Each row of a before or after table is a point. One or more steps were done to the points. Then noise was added and the rows were shuffled. The steps act on columns, c1 being the first. Write out the steps. A step turns or swaps two columns, mirrors them in a line or flattens them onto one, adds a multiple of one to another, or multiplies or shifts one. Angles are multiples of 10 degrees, from the lower column toward the higher: turns from -170 to 170, lines from 10 to 170 but not 90. Use the fewest steps. Two steps may share a column if one is a turn and the other turns, adds or multiplies; they go together, in the order done. Otherwise the lowest column goes first.

Before:
[[-15  29]
 [-24  60]
 [ 38 -24]
 [ 50  32]
 [ 37 -40]
 [ -3  43]
 [-53 -57]
 [-56  42]]
After, 8 rows:
[[-47 -86]
 [-64  22]
 [-21  23]
 [ 27 -21]
 [ 46  56]
 [ -1  30]
 [-19  51]
 [ 35  -8]]
Steps: add 0.5 times c1 to c2

Before (10 x 6):
[[ 12 -13   8  19  -6  54]
 [-38   4 -23  -3  -7   2]
 [-34   9 -18 -31   1 -23]
 [  9  12   8   4  24  55]
 [  8  83 -21 -23  30 -16]
 [ -1  -4  18  25  32  25]
 [-12  -3  32  25 -11  33]
 [ -9  21  24  20  11  58]
 [  6  58  12 -45  32   9]
 [  9 -17  19  23 -15  31]]
After, 10 rows:
[[ 22   5 -12   4  43 -42]
 [-84 -21  -7 -31 -24   7]
 [ 16   1 -58 -45  -1 -35]
 [-25  22 -24  19  51 -28]
 [ 22  24  12  21  36   4]
 [ -3  18   7  23  10 -40]
 [ 32  10  11  21  54 -15]
 [-29  34   0  22  34   1]
 [ 18 -33 -79 -20 -21 -20]
 [-94 -23  -1  -3   5   7]]
Steps: multiply c1 by 2.5; turn c2 and c3 by -100 degrees; turn c5 and c6 by -110 degrees

Before, 8 rows:
[[ 35 -54 -51 -87 -10  23  28 -64  -7]
 [-47  14  16  16  52   8  14  13 -84]
 [-25 -43  33 -80  62 -17  47  -2  -1]
 [-47  54  45  22  13 -26 -44 -63 -48]
 [  5   2  29 -86 -45 -54  51 -14  38]
 [-76 -24 -71   1 -21 -51 -26 -51 -32]
 [  2  50  38  13  26  17 -75  -6 -20]
 [-35  43  34  18 -15  -4  -6 -44  36]]
After (8 x 9):
[[  4 -17  44  10  29  16  70 -48 -23]
 [-34 -48 -14  27 -17  -4  31 -35  31]
 [-50  13 -23  -9  55   7   7 -20 -89]
 [ 40 -54   1 -70 -10  23 -56  64  25]
 [-45 -71  13  -7  11 -30  64 -42 -53]
 [-25   9 -63 -85  61 -17   7  42  29]
 [  8 -14 -57 -97 -46 -53   2   2  67]
 [-74 -47  59 -32 -17 -52 -50  34 -29]]
Steps: turn c2 and c8 by -100 degrees; turn c3 and c7 by 120 degrees; turn c4 and c9 by -20 degrees; add 0.5 times c6 to c4

Before:
[[ 11  12 -17  30   6 -39 -23 -10  12  16  36  24  12 -33]
 [ 18   5  20   5  -1 -15   3  -1  12  13  30 -17  27  12]
 [ -1  -3  -3   8   6 -27   7 -37  -1  -3  -4  14  -5  11]
 [ 20  27 -13   6 -19 -35  -3 -24   6   0  -1   2  -5   9]
 [-17  31   1   5  -2 -18 -28 -16 -10 -18 -17  14  -5   2]
 [ -8  -8  16  10  -4   1 -19 -19  15  35  -2  -6  -7 -20]
 [-16   1   5  35 -32  -3 -11  95   5 -20   9  -4 -13  15]
 [ 24 -26 -19   6  -5  32  27 -10  15  -2  32  -3  -6 -39]]
After, 8 rows:
[[ 18   6  13   8  -3 -14   3  -1  23  26  31 -17  27  15]
 [-14   2   7  71 -32  -1 -12  97  24 -10  12  -7 -13  15]
 [ 17  25 -41  12 -20 -35  -5 -19  12   7  -5   5  -6   9]
 [ 24 -27   6   8  -4  31  23  -9  36  17  34   1  -9 -41]
 [ -4  -4  26  18  -6   0 -21 -17  17  45  -1  -3  -5 -21]
 [ 12  13 -28  58   5 -41 -22  -9  17  27  38  25  14 -36]
 [ -2  -7  -1  20   5 -27  10 -33  -2  -5  -4  13  -8  15]
 [-17  30 -30  10   0 -19 -30 -18 -10 -30 -17  16  -6   6]]
Steps: add -1 times c2 to c3; multiply c4 by 2; multiply c9 by 2.5; turn c9 and c10 by 30 degrees

Before, 9 rows:
[[  2  15 -69  43 -25  -4 -25   9 -10  23 -20   1 -19 -30   6  -7  38 -28
   -8 -26]
 [  0 -11  32  -2  10 -15   7  -6  -7  -1  17  35  19   5   5 -33  10 -21
  -52  -5]
 [ -1  16  15  -6 -27  10 -17   2  15  13   5 -11  21  -4 -14  30  45   8
   10  -1]
 [ -8  11  27  -1 -55   5 -25  -9  -5  14  -8   2 -73   8   3 -19   6  16
  -13   9]
 [-54  -1  25   1 -15   9   4  10  61  -1 -18 -11 -18  -2   4  31  36  -7
    1 -15]
 [  5  -3  25  62  -2  15   6 -19   1  -3  -5   2  11 -28  11 -23   9  12
   -1  -2]
 [-31 -32  25  -3 -55  -3  12  -8 -10  12 -13  10  15  13   8   4  10 -14
   -4   3]
 [-12   0  21  -4  10 -23  22   5  19   7  68   9  16  12   7  21   3  14
  -19 -29]
 [-17  13  26  21 -21 -37   1 -14  36  21 -19 -10  17  -5  -8  35  52   8
   11   8]]
After:
[[  4  -4 -33 -47  -2  15  43 -19  16  -3  -3   4   9 -27  12 -22   7  12
   -4   0]
 [  0  -9 -35   7  12 -18   3  -4  25  -1  17  36  19   6 -14 -34  10 -22
  -50  -5]
 [-15  13 -71 -16 -21 -38  15 -14  -9  24 -20 -10  18  -5  -1  33  52   4
    9   8]
 [ -7  11 -31 -15 -53   4 -19 -12  22  16  -9   1 -72   6   1 -19   5  19
  -12   6]
 [-13   1 -44  17   7 -20  14   5  -2   7  66   8  16  11   3  22   2  15
  -22 -31]
 [-53   1 -94   2 -17   8   2  11 -32  -1 -17 -11 -20  -5  11  30  37  -6
    0 -14]
 [-30 -32 -22  11 -55  -3   8  -8  22  14 -12  10  12  14   4   3  13 -16
   -7   5]
 [ -4  18 -34  -5 -27   9 -16   3  -4  13   5 -11  18  -3  -7  34  45   8
   11  -3]
 [  1  15  94 -50 -24  -5  10   7 -38  27 -19   0 -18 -30   6  -8  38 -29
  -10 -27]]
Steps: turn c3 and c9 by 140 degrees; multiply c3 by 1.6; mirror c4 and c7 in the line at 70 degrees; add -0.5 times c12 to c15

Before:
[[ -7  -3  25  38   5  21  35   0  27 -17   0 -32  33  37  28  19   7  42
   -5  18  -7 -18 -61 -28   0 -23 -13 -40  14  32 -26 -25  30  19 -10 -21
  -36  -8   8   6   6  -3  -7   5 -16 -18   4  15]
 [-13  45 -24  -3 -21   9  29 -21  -1   5   0  36 -17   6  78 -26 -30  17
  -19  21  -2 -28 -24  18 -14  13  20 -14 -21 -23 -23 -15   9  17  13 -25
   -8  16 -17  28  -4  -4   9   1  -5 -26  -3  29]
 [-25 -36 -24 -10 -49 -12  -6   6  35  27 -36 -31 -16  16 -12  -7  -2 -25
   17 -20 -14 -30 -23   3   1  64   7 -12 -17   6 -22 -17  31  13  21  -8
  -23 -12 -11  -3  -6 -12  14 -33   4  18 -28  39]
 [ 45  -7  29  43  13  17   9 -18  30  26  -6 -68  19 -16   5 -18   5   9
   17 -12  -9   1  -8 -29 -41 -28   9   5 -12 -19   0 -18  49 -32   1  16
  -15 -41  13  19  30   7 -13 -21  -7   8   5  31]
 [-16 -42 -38  10 -45  14   6 -22  -7  35  20   6 -15 -14 -16 -20  29 -41
    8 -36  26  -8  -4  26 -12  13 -15 -26  17 -15  18 -23  -2   4  -4 -14
   19  -9  20  38   8  15  -4 -18 -11  11  15  20]
 [  5 -13   8 -15 -60   4 -16  36  31  -6   1  18  -6  44  28   7 -44   3
   -5   4 -22  20 -26  -4  15  35  14  21  41 -33   4   2   6 -17 -15  -9
   -9 -29   1  -2  -1  -6   5 -12   4  12  -7   1]
 [  9   6  12 -12 -26  13  28 -18  14  -8 -15 -21 -29  11   3  30   4 -27
   13 -10  -6  18 -25  30 -10   7   5  16 -28  -4   5  22  37   3   9  17
   -4 -17  14   0  23 -13  17 -32 -59  27 -27  15]
 [-26  -9   3 -10 -21   4  22 -38   8  -1  12  -2  10  -5  23 -18  14  29
  -16   5   4 -19  25 -12 -10 -29 -21 -13  -2 -20 -20  -7  22 -14  -9  17
  -12  -2  -5  -5 -11 -23  12  29   4 -53 -57  32]
 [ -9 -11 -21 -95 -37  -1  -4 -10  27   4   9   7 -20  -2 -14 -35  14 -33
  -10  29   2   5  29 -72 -30 -10   9 -33   5 -11  28 -31  20  -5 -13 -35
    1 -59  47 -13  -7 -40  15 -17  13  12   0  -5]]
After:
[[  5 -13   8 -15 -60   4 -16  36  31  -6  18  18  -5  44  28  41 -44   2
   -5   3 -22  21  17  -4  15  39  14  21   7  35  -8   3   5  15  -3  -9
   -9 -29   1  -2  -1   9   5 -12   4  13  -6   1]
 [ -6  -3  25  38   6  21  35   0  27 -17 -12 -31  33  36  28  15   6  43
   -5  18  -7 -19 -51 -28   0  41 -13 -40  19 -23  30 -25  30  -9  25 -21
  -35  -8   7   6   7 -49  -6   5 -16 -18   3  15]
 [  9   6  12 -12 -26  13  28 -18  14  -8 -11 -21 -29  11   3 -29   4 -27
   13  -9  -5  18  -6  30  -9  25   5  16  31  -1  -4  22  37  -5  -9  17
   -4 -16  14   0  22  -8  17 -32 -59  27 -27  15]
 [-13  44 -25  -3 -21   8  30 -20  -1   5   7  36 -17   6  78 -21 -30  17
  -19  22  -2 -28   0  18 -14  27  21 -13 -25  13  28 -15   9  -8 -22 -25
   -8  16 -17  28  -4 -45   9   1  -5 -26  -4  29]
 [-25 -36 -24 -10 -49 -12  -6   5  35  27  -4 -31 -16  16 -12 -16  -2 -25
   17 -20 -14 -30  43   3   1  52   7 -11  -8 -16  25 -17  31  -4 -15  -8
  -24 -12 -11  -3  -6 -51  14 -33   5  18 -28  39]
 [-26  -8   3 -10 -21   4  21 -39   8  -1  -3  -1  10  -5  22  -2  14  29
  -16   5   3 -19 -12 -12 -10 -36 -21 -12 -18  22  14  -7  22  20  -3  17
  -11  -2  -5  -5 -12 -44  11  29   4 -53 -56  33]
 [ -9 -11 -21 -94 -38  -1  -4 -10  27   4   4   6 -20  -2 -14   6  14 -33
  -10  30   1   5   6 -72 -30 -31   9 -32 -34  16 -28 -31  20  -6   6 -35
    0 -59  47 -13  -7   2  15 -17  14  12   0  -5]
 [-15 -42 -38  10 -45  15   5 -22  -7  35  26   6 -15 -14 -15  17  29 -41
    8 -36  26  -8   9  26 -12  10 -15 -26 -20  15 -15 -22  -2 -10  -4 -14
   19  -9  20  38   8  38  -4 -18 -11  11  15  20]
 [ 45  -7  29  43  13  17   9 -19  30  26 -21 -67  19 -16   5 -12   6   9
   17 -12  -9   1 -28 -29 -41  -7   8   5 -17  16 -11 -18  49  31 -11  16
  -15 -41  13  20  31  24 -13 -22  -7   8   5  30]]
Steps: add 0.5 times c26 to c11; turn c23 and c26 by -60 degrees; swap c16 and c29; turn c30 and c35 by 150 degrees; turn c31 and c34 by -160 degrees; add -1.5 times c31 to c42

Before (11 x 64):
[[-23   1 -20  45  17  26 -18  15   4  38 -50   6   7  -4 -29 -56  28  16
   -6  28 -15  34 -34 -21 -29  11  11  23  -8   8  -9  -4   1   6 -13  -3
   43 -50 -24  -2  28   4  70   6 -10  15 -14 -12   4   4 -19 -20 -32   8
  -32  -9   3   3 -21  16 -45 -38  -9  24]
 [-31  27   1  59  -4  -4  27 -49  72  -7  22 -16  13  11  -2  45 -45  13
   16 -26  -8  16 -11 -30 -23 -28   3  13   8   1  24 -40  18 -28  17   5
  -36  10 -35 -61  39  54  10 -13 -19 -46  12 -27  23   9 -17  32  11 -81
   14 -43 -56  23 -27  16 -21 -42  28 -47]
 [ 56  18  21  33 -46  -7  -1  26   2   7  -6   5   2  21  22   3   8   9
    6  26 -16  23  18  69  25 -22   4  30 -43  35  -3  24 -21 -29 -39  28
  -26  18   6   3   8 -13   2  12  30   2  -7  56 -12 -12 -13  33  32 -14
  -23 -15 -22  29  34  22  10   1  12 -13]
 [-27   1  31  43   4  -2  31 -64  69   8  22 -15  19 -31 -15  70 -39  26
   42 -26   6  36  42 -16 -36  -2  17   6  25  21  39 -19  -5 -43  30  -5
  -42  -5 -11 -17  40  58  -8  21   6 -47   6 -27 -16 -12  -7  28   5 -37
   -8 -31 -29  46   3  31 -35 -46  23 -36]
 [-20  26   1  26  20  -3  -2  40 -18  20 -48  34  -7  -5 -40 -44  13   0
  -13   1  16  50  -7 -32 -37  32  12  -8   9  15  -7  -7  -8  -7 -11   6
   55 -21 -35  -1  15   0  59  -6 -19  30   6 -10  36  27  -9 -28 -10 -15
   13   6  12 -18 -68  17 -35 -11 -66  25]
 [-20  10 -10  43  14   0  -5  -8 -14  41 -57  -2 -36 -16 -45 -63  -3   6
   16   1 -20  34  17 -20 -16  -9  16  31   6 -17 -23   2 -18  26 -19   6
   66 -37  -1  11  -3 -16  52   3 -33  22 -15 -31  29   6  -5  -7 -11 -12
    4 -32  14 -17 -58  41 -33   0 -19  13]
 [ -5  -2  -7  43  15 -16  25 -38  56 -15  11 -16  23 -13 -37  39 -37  26
   32 -17  10  20  42 -40 -19  -4   0  17 -27 -24  38 -20  -6 -57  22  -9
  -41   3 -24 -26  11  22  35  20 -20 -29 -12 -14   2  17 -46  22  -5 -28
  -16 -31 -16  74 -11   4   1 -46  42 -30]
 [-58  22 -15  20   7  -2 -20  22 -10  45 -40  15  -3 -10   4 -28  12  -6
  -25  -3  10  36 -26 -20 -19   5 -13   7   4  -5 -16   6  13   0  -9 -24
   47 -36 -17  31   0  10  54 -13 -47  20  29   2  18  37  -5 -20  28  17
  -11 -17  19  22 -27   2 -31 -10 -18 -13]
 [-21  17  -1  23  21  -4   0  17 -37   0 -34  26 -23  11  -5 -49   8 -35
  -10   3   0  26 -21 -16 -62  11   1  13   1  -5 -16 -26  -4  -4 -51  11
   77 -49   2   7  25 -11  65  -9 -26  15  13   8  -1   5 -11 -35  11 -15
    4   8  29 -21  -8   5 -36  -4 -11  -6]
 [ 54  30  13  12 -46  27 -27  21   6 -24  34  -4  12 -18  22  -9   8 -23
   -6  -4  -8   9 -24  39   4 -25   0  36 -64   2 -17  24 -52  -6  -5  27
  -13   2   0  28 -12 -20 -26  23   0 -10 -11  24  -4 -17  -6   2   5   7
  -11  15 -27   9  23  -8   5  21  17  16]
 [ 29   5  55 -13 -29  24 -47  24 -15 -19  12  -6  27  -3  64  -2 -29  -2
    7   7 -17  31 -31  95   6 -42   8  32 -31  23   6 -10 -25 -57 -30  43
  -38  19  11  35  15 -60   4   3  34 -39 -14  27   4   7  -9  -4  16 -26
  -10   4 -16  48  18   3  13   6   4 -16]]
After:
[[-59  24   0  19   6  -4 -20  24 -13  47 -38  16  -8 -13  30 -25   7  -4
   32  -6  13  36 -24 -20 -18   6 -13   9  10   2 -14   6  12  -5 -12 -24
   47 -37 -16  30   1 -13  31  10 -51  17  26   4  17  38  16 -16  27  14
  -12 -14   9  23 -28   4 -30 -11 -17 -11]
 [-28  25  14  57  -5  -4  26 -51  69 -10  24 -18  15  11   5  45 -42  11
  -20 -26  -8  16 -12 -30 -23 -31   3  12 -26   2  26 -38  15 -24  16   3
  -37  11 -38 -60  42 -10   4  57 -15 -46  12 -26  21  10   6  33   9 -80
   12 -44 -16  22 -25  19 -23 -43  24 -47]
 [-25   5  18  45 -26  -2  31 -66  71  10  23 -16  23 -24 -10  72 -43  23
  -45 -26   4  34  39 -19 -31  -3  14   8   1  24  38 -19  -5 -45  28  -6
  -42  -3 -17 -16  34  24 -14  58   4 -50   5 -25 -14 -11 -31  26   1 -34
   -8 -33  -2  43   8  28 -33 -49  25 -35]
 [ -9  -4  43  45 -31 -14  22 -41  56 -14   8 -16  18 -14   0  37 -41  27
  -24 -13  10  22  43 -41 -23  -6  -1  21 -26 -22  38 -22  -5 -57  22 -11
  -41   4 -27 -22  13  21   1  20 -21 -30 -12 -17   6  18  12  22  -1 -28
  -11 -30 -21  68 -10   5  -4 -46  40 -28]
 [-24  20  10  24 -15  -2   3  19 -41  -3 -33  28 -23  12  31 -52   7 -39
   28   2   0  25 -22 -18 -58   9   3  16  17  -3 -19 -25  -2  -8 -53  11
   79 -48   7   9  24  -8  37 -14 -22  14  12   3   0   7   6 -38  13 -10
    1  10  11 -19  -8   4 -38  -2  -9 -12]
 [-21  24   6  24 -12  -4   1  41 -19  23 -48  35  -4  -5  15 -44  15   3
   32   2  17  53  -4 -34 -38  33  14 -12   9  17  -4 -10  -8  -2 -10   5
   52 -23 -37   1  15  -6  15   0 -18  29   0  -9  36  29   1 -27 -13 -12
   11   9  14 -18 -66  18 -38  -8 -68  22]
 [ 56  17  19  30  38  -7  -1  23   2  12  -9   5   5  22  10   0  10  12
  -40  27 -11  25  20  70  26 -25   2  28 -37  38  -4  21 -19 -30 -40  30
  -24  15   5   1  10  12   9 -14  28   1 -11  55 -16 -12 -24  36  31 -10
  -19 -15 -25  34  36  22   6   0  14 -16]
 [-17  10   5  42 -22   0  -4 -11 -16  43 -52  -3 -37 -16   3 -66  -4   4
   -8   4 -21  34  17 -23 -16  -9  13  31   6 -16 -27   2 -19  27 -15   6
   66 -38  -1   5   0   0   6 -19 -35  21 -15 -31  29   4  10  -6 -15 -13
    2 -32   7 -19 -56  39 -33   1 -20  17]
 [ 56  29  13  10  44  28 -27  23   7 -24  35  -6   9 -19  -9 -11   6 -24
  -22  -5  -7   5 -21  41   0 -28   1  36 -49   3 -17  25 -49  -8  -7  27
  -15   3   2  26  -8  20   2 -20   2 -10 -11  22  -3 -20  -8   3   5   4
  -10  19 -43  11  23  -7   5  22  19  18]
 [-23  -2  14  45 -14  25 -18  13   5  33 -51   2   9 -10  27 -57  27  18
   17  29 -16  35 -34 -25 -33  16   6  24  -5  10  -8  -3  -3   3 -12  -1
   39 -54 -26  -2  31   6  24   4 -10  15 -15 -12   8   7  22 -16 -31  10
  -32 -10   3   3 -19  15 -45 -41  -6  27]
 [ 27   5  18 -13  21  27 -47  24 -13 -18   9  -3  28  -1  27  -4 -33  -1
  -24   8 -14  31 -29  98   8 -40  14  36 -29  27   5  -8 -26 -60 -29  42
  -40  16  13  32  19   6  33 -58  38 -40 -15  29   1   7 -51  -1  16 -27
  -11   4 -22  47  16   4  12   8   6 -19]]
Steps: mirror c3 and c51 in the line at 140 degrees; turn c5 and c19 by 150 degrees; multiply c19 by 1.3; flatten c15 and c43 onto the line at 50 degrees; flatten c29 and c57 onto the line at 40 degrees; swap c42 and c44
